Each row of a before or after table is a point. One or more steps were done to the points. Then noise was added and the rows were shuffled. The steps act on columns, c1 being the first. Write out the steps. A step turns or swaps two columns, mirrors them in a line or flattens them onto one, adds a multiple of one to another, or multiplies or shifts one. Angles are multiples of 10 degrees, from the lower column toward the higher: turns from -170 to 170, lines from 10 to 170 but not 90. Use the fewest steps. Two steps may share a column if one is a turn and the other turns, adds or multiplies; they go together, in the order done. Otherwise the lowest column goes first.

Before (11 x 2):
[-10 33]
[-37 -35]
[-8 -16]
[-39 -29]
[36 -24]
[30 0]
[-38 -20]
[5 41]
[-11 37]
[-33 13]
[43 -16]
After:
[-37 19]
[13 -46]
[11 28]
[34 24]
[12 -14]
[-39 4]
[-35 1]
[28 35]
[-24 -25]
[4 -42]
[21 -48]
Steps: turn c1 and c2 by 70 degrees

Before (12 x 3):
[-30 -31 22]
[-6 -17 -11]
[51 -17 13]
[65 8 -11]
[50 -11 -4]
[39 -14 10]
[20 30 -9]
[-27 -25 36]
[-3 -31 33]
[-11 -10 2]
[35 -2 -33]
[-26 -64 23]
After (12 x 3):
[19 30 9]
[-4 -32 -32]
[65 5 13]
[51 -11 6]
[31 -4 31]
[-6 -19 12]
[-10 -13 -2]
[-34 -32 -22]
[50 -19 -13]
[-29 -26 -34]
[-28 -64 -23]
[38 -13 -11]
Steps: multiply c3 by -1

Before (8 x 6):
[-48 -48 24 15 21 1]
[-55 31 21 7 -31 46]
[-16 16 69 24 -22 -2]
[-56 -17 -2 -36 -27 -23]
[-47 27 -23 1 56 -27]
[0 27 -18 -19 -39 4]
[25 10 17 -17 41 12]
[-35 26 -3 -21 23 -20]
After:
[0 20 -27 -3 -15 -19]
[-50 -35 42 -1 10 14]
[-50 17 -31 26 21 6]
[-57 -18 2 27 -9 -32]
[-50 36 11 -49 -10 -2]
[-14 37 57 -2 -11 24]
[-36 22 -15 24 9 -18]
[23 18 8 -8 16 -20]
Steps: turn c2 and c3 by -20 degrees; turn c4 and c6 by 100 degrees; multiply c5 by 0.4

Before (9 x 8):
[25 35 -19 -5 -3 -20 40 34]
[49 46 -1 -10 -32 -22 24 29]
[24 -34 -17 47 -19 -20 0 15]
[-2 33 15 8 -16 14 -39 28]
[19 45 42 -7 12 -6 -31 -3]
[7 20 43 -4 -12 21 -8 35]
[1 44 11 -19 -23 -24 33 -80]
[20 28 9 -28 -9 17 -1 -28]
[28 7 -13 -20 -18 -86 2 34]
After (9 x 8):
[26 28 9 11 -6 -31 0 -31]
[33 36 -19 16 -2 12 41 28]
[-3 33 15 -15 -11 -6 -39 33]
[62 46 -1 22 -22 10 23 23]
[30 -36 -18 -23 -13 46 1 21]
[2 44 10 31 -17 6 33 -89]
[25 45 42 10 9 1 -30 -5]
[38 7 -12 70 -14 53 2 12]
[9 20 42 -11 -8 -18 -9 39]
Steps: multiply c1 by 1.3; turn c4 and c6 by 140 degrees; add -0.3 times c4 to c8; multiply c5 by 0.7

Before (12 x 11):
[-17 12 -4 18 -12 -11 -4 -10 -69 -5 -24]
[-13 -25 14 14 -2 32 -1 23 -28 -3 34]
[-16 -1 -11 3 -29 23 23 -12 -1 -19 -16]
[-28 -28 -2 33 0 -2 -5 8 8 -3 -21]
[17 -7 -3 -83 89 -11 -9 21 4 -14 -27]
[-13 74 -7 16 2 27 25 -9 -10 -5 -1]
[55 23 -15 13 -1 19 68 15 10 -4 -17]
[12 13 0 14 -18 30 -9 0 1 20 -22]
[-19 -20 37 7 -5 -36 24 -20 0 0 -20]
[29 -28 44 11 -19 -21 4 58 10 -22 -22]
[-13 -14 -2 22 -4 6 -12 -25 9 -24 31]
[1 -22 -7 -10 -18 -32 -4 41 11 19 -6]
After:
[31 17 44 -7 -20 21 3 32 9 -24 -24]
[-14 12 -7 10 -12 -28 25 26 -12 -4 -1]
[-13 3 14 9 -10 -29 -1 6 -26 -3 33]
[55 12 -12 8 -10 -19 67 22 8 -6 -16]
[0 11 -7 -22 -2 32 -2 21 11 18 -5]
[-13 -17 -2 10 -20 -7 -11 -24 7 -23 31]
[-19 -12 36 1 -8 35 25 -24 0 -3 -23]
[17 8 -3 15 123 7 -9 12 4 -13 -28]
[12 3 2 -5 -20 -33 -10 4 2 20 -24]
[-25 -3 -4 21 -24 4 -7 -7 8 -3 -21]
[-16 -5 -11 -21 -20 -22 24 -10 0 -18 -17]
[-18 2 -6 4 -19 11 -2 -5 -67 -5 -24]
Steps: flatten c2 and c8 onto the line at 60 degrees; turn c4 and c5 by -50 degrees; multiply c6 by -1

Before:
[-28 -37 -22 -21 39 -38 -32 -10 -13 -26 46 4]
[-69 -43 -44 -2 36 -30 -29 58 -3 -13 23 -11]
[34 35 -10 -25 -5 16 -16 22 13 -6 -3 -49]
[35 -30 1 -30 -27 -1 19 6 -17 28 -10 -38]
[21 -4 -10 4 -12 21 34 -2 32 -21 -13 -12]
[37 13 -54 -27 -36 -32 34 3 5 7 5 -35]
[32 14 -42 -50 0 20 24 19 -5 27 -6 7]
[14 24 -13 -24 27 -10 41 -4 3 16 -27 -45]
[-22 -26 -23 27 43 -35 -16 43 -52 -39 32 6]
[-67 -20 -50 5 9 -18 -39 0 -53 -17 10 0]
[51 14 7 1 3 -29 -9 13 37 -3 -60 2]
[-33 -44 -55 47 54 -22 -49 11 -20 5 39 -5]
After, 12 rows:
[11 -38 -52 46 54 -6 -48 13 -30 -1 39 -22]
[49 27 8 -5 4 1 -10 15 17 0 -60 -30]
[10 7 -53 -25 -31 -36 37 1 7 10 6 -34]
[-50 -29 -21 -24 37 3 -34 -8 -20 -28 48 -37]
[29 17 -15 5 -12 -10 35 3 12 -21 -16 22]
[1 -23 0 -27 -28 -37 19 8 -21 21 -10 -4]
[-67 -25 -49 -1 38 -5 -28 62 -24 -12 26 -31]
[-23 4 -40 -49 4 4 28 21 10 28 -1 14]
[4 29 -15 -23 -5 -51 -17 27 23 -3 -4 15]
[-64 -35 -50 3 7 2 -39 -1 -35 -20 12 -22]
[1 -44 -22 29 44 6 -17 42 -35 -34 33 -35]
[-10 17 -11 -26 31 -41 42 -8 13 18 -24 -17]
Steps: add 1 times c4 to c1; flatten c2 and c9 onto the line at 40 degrees; swap c6 and c12

Before, 13 rows:
[-26 21 -33 46 1 -43 -13 -13 11 34 30 17 -45 -5 71 -51 -55 53]
[48 -18 -42 15 38 5 -20 25 -64 18 1 -27 -44 -15 -22 -59 -40 -8]
[-14 37 -51 1 -15 17 24 -30 -44 12 27 26 -33 37 29 15 38 16]
[-47 -23 -28 33 -49 32 -47 14 10 -20 -16 -2 -7 54 33 27 22 -19]
[5 -18 4 32 30 34 14 -52 -4 -12 46 27 -29 20 9 -5 32 38]
[38 -37 -25 -19 2 9 9 7 0 -46 11 7 30 21 -1 31 31 1]
[8 -9 30 5 4 43 48 -49 24 7 43 37 -24 -6 61 -13 -16 -14]
[16 -39 35 22 -10 -36 36 8 -10 -13 6 54 -25 -10 -4 -1 -8 12]
[32 36 16 19 -31 -16 -2 10 -35 -57 -26 0 8 -24 48 22 16 -3]
[27 -16 -10 25 -47 28 0 -42 17 -41 -26 23 36 12 29 -18 4 -2]
[-33 -38 30 -30 -19 27 -25 30 -13 15 42 -37 -7 15 -19 -35 -39 39]
[-32 -34 -2 -10 -5 6 -20 -53 12 -9 18 -5 48 1 -14 -15 -47 8]
[6 32 -26 -22 9 2 -38 19 13 -30 -7 44 19 10 34 -20 -13 -12]
After (13 x 18):
[58 13 16 17 -30 -38 1 10 48 -57 -25 -1 8 -24 34 22 19 0]
[32 18 -25 31 3 8 4 7 -32 -46 11 6 30 21 3 32 -19 6]
[-41 5 -1 -48 -6 11 -9 -52 -37 -9 18 -5 48 0 -8 -15 -10 10]
[2 -17 30 -17 4 5 19 -50 -20 7 42 37 -23 -6 74 -13 6 -19]
[16 -27 -26 -13 8 -15 -15 19 21 -29 -6 44 19 10 32 -19 -21 -20]
[-14 19 -51 37 -15 2 9 -30 55 12 27 25 -33 37 34 14 1 22]
[36 28 34 -8 -11 -30 15 8 -29 -12 6 53 -26 -9 -22 -1 20 20]
[25 -21 -33 -55 3 -72 -6 -13 12 34 30 17 -46 -5 40 -51 45 46]
[36 64 -42 -39 38 15 -8 25 16 18 1 -26 -45 -15 -18 -59 14 11]
[-13 13 3 33 30 24 5 -51 -15 -12 47 27 -29 19 23 -5 32 42]
[20 -7 -10 4 -47 9 0 -42 -23 -41 -26 24 37 11 38 -19 24 -4]
[-55 3 -28 22 -49 12 -18 14 -25 -21 -16 -1 -7 53 45 27 32 -18]
[-56 30 30 -37 -19 33 -9 29 -25 14 41 -36 -6 14 -4 -34 -31 47]
Steps: turn c6 and c15 by 30 degrees; add -0.7 times c6 to c1; turn c2 and c9 by 120 degrees; add 0.3 times c2 to c18; swap c4 and c17; multiply c7 by 0.4

Before (11 x 20):
[49 -42 -56 2 -30 17 -12 -51 -13 -35 -10 39 55 -5 9 -40 38 -30 22 -22]
[58 -41 -54 9 -15 -46 -13 -22 -16 -27 -3 18 17 1 33 -52 52 -35 36 -39]
[13 13 -14 -8 -9 19 7 -62 -40 61 -9 4 8 2 1 -20 15 25 -21 5]
[-29 -72 -30 34 14 -46 2 26 11 -26 14 -26 10 13 -24 36 -18 2 -8 31]
[-4 19 -32 -21 -4 43 -9 -25 -14 35 32 -21 -41 26 -27 5 17 19 -22 19]
[1 5 20 -6 9 -6 -13 -12 57 40 39 -31 -20 -3 -55 11 -13 13 7 23]
[-2 15 8 23 15 26 15 -8 2 33 26 -8 -26 4 -41 -20 -4 -28 -4 35]
[-39 -31 -35 10 9 -33 10 7 30 3 22 -39 27 35 -15 30 -23 -34 36 11]
[-21 20 0 10 -6 22 -1 -49 42 10 12 -45 -42 0 -8 -21 -11 -9 -10 29]
[-20 -45 19 24 9 -24 12 27 -4 -14 50 -13 53 62 11 51 -20 30 -12 -35]
[-34 -23 33 -19 16 6 -5 -9 29 13 9 -72 -27 3 -57 4 -15 -41 -1 20]
After:
[59 -40 80 8 -12 47 18 -17 -17 41 -3 -16 -3 0 -13 -50 51 -33 33 -39]
[-23 -46 -51 22 8 47 42 -8 -6 17 49 24 26 60 -3 51 -20 30 -14 -34]
[12 13 33 -7 -9 -15 -3 38 -37 -54 -8 2 16 3 -33 -20 16 25 -21 5]
[-3 18 27 -21 -4 -57 -22 1 -13 -44 30 17 -21 24 5 6 16 19 -24 17]
[-38 -30 45 12 8 43 32 -31 30 -8 22 39 -6 35 14 31 -20 -32 37 9]
[-3 16 20 23 12 -37 5 12 1 -49 25 3 -14 5 20 -20 -4 -27 -4 35]
[-21 22 36 13 -5 -39 -14 35 41 -13 12 35 -37 2 2 -21 -9 -8 -8 29]
[-34 -23 10 -19 14 -18 11 29 29 -40 9 58 -44 4 41 6 -15 -43 -2 22]
[47 -41 98 1 -32 14 18 3 -12 36 -10 -16 66 -5 12 -37 37 -28 20 -22]
[-30 -72 3 36 13 44 52 -39 10 10 17 17 -22 15 34 36 -16 1 -7 29]
[2 5 -14 -6 8 -6 -18 22 58 -60 38 20 -30 -2 27 11 -12 13 8 21]
Steps: add -0.7 times c2 to c7; turn c3 and c8 by 140 degrees; add -0.7 times c18 to c3; turn c6 and c13 by -150 degrees; turn c12 and c13 by 160 degrees; turn c10 and c15 by -150 degrees
